Every row gives one point. Examples show where two turns around zero, p and q, send a point. Write where each new point lands after one turn and then the other. Backwards means that the second turn is done in reverse. Each puzzle has new turns, and all numbers are rounded.

Turn p:
| 2.5 | 0.8 | -> |  1.4 | -2.2 |
| -2.7 |  1.6 | -> | 0.9 | 3.0 |
|  3.8 | -2.4 | -> | -1.5 | -4.2 |
|  0.2 | -2.0 | -> | -1.9 | -0.7 |
| -3.8 |  2.0 | -> | 1.1 | 4.2 |
Turn q:
|  0.0 | -2.5 | -> |  1.8 | -1.7 |
|  1.7 | -3.2 | -> |  3.5 | -0.9 |
| 0.8 | 1.3 | -> | -0.4 |  1.5 |
| -2.5 |  4.4 | -> | -4.9 |  1.2 |
Where do these land?
q, then p backwards: | 3.1 | 3.0 | -> | -4.2 |  0.9 |
p, then q backwards: | -2.4 |  0.0 | -> | 1.3 | 2.0 |
p, then q backwards: |  2.4 | -3.5 | -> | -4.2 | -0.1 |
p, then q: | -3.7 | -0.8 | -> | -3.6 |  1.1 |
q, then p: | 0.5 | 1.4 | -> | 1.1 | 1.0 |

Turn p:
| -1.5 |  2.7 |  2.8 | -> | -3.3 | -2.1 |  1.5 |
|  1.1 | -0.8 | -1.8 | -> |  1.9 |  1.2 | -0.1 |
| 1.1 | 1.6 | 3.0 | -> | -0.7 | -3.3 |  1.2 |
| -0.9 | -1.3 |  2.4 | -> | -1.2 | -1.7 | -2.0 |
|  0.2 | -2.2 | -6.4 | -> |  3.3 |  5.9 | -0.7 |
Turn q:
|  2.0 | -0.9 | -3.5 | -> |  2.8 | -3.0 | -0.4 |
| -0.2 | -1.7 |  1.0 | -> | 0.7 | 1.2 | 1.4 |
| -1.1 |  3.3 |  4.6 | -> | -3.7 |  3.9 | -2.1 |
| -3.1 |  1.2 |  1.4 | -> | -3.4 |  0.8 |  0.9 |
|  2.3 | -2.0 | -3.5 | -> |  3.7 | -2.8 |  0.3 |
Where do these land?
q, then p: |  0.9 | -3.4 | -0.8 | -> |  1.8 | -3.1 |  0.3 |
p, then q: | 0.6 | 0.7 | 1.6 | -> | 0.7 | 0.7 | 1.6 |
q, then p: | -1.8 | -3.5 |  0.2 | -> | -1.0 | -3.8 | -0.1 |
q, then p: |  0.3 |  6.2 | -0.9 | -> | -0.4 |  6.1 | -1.6 |
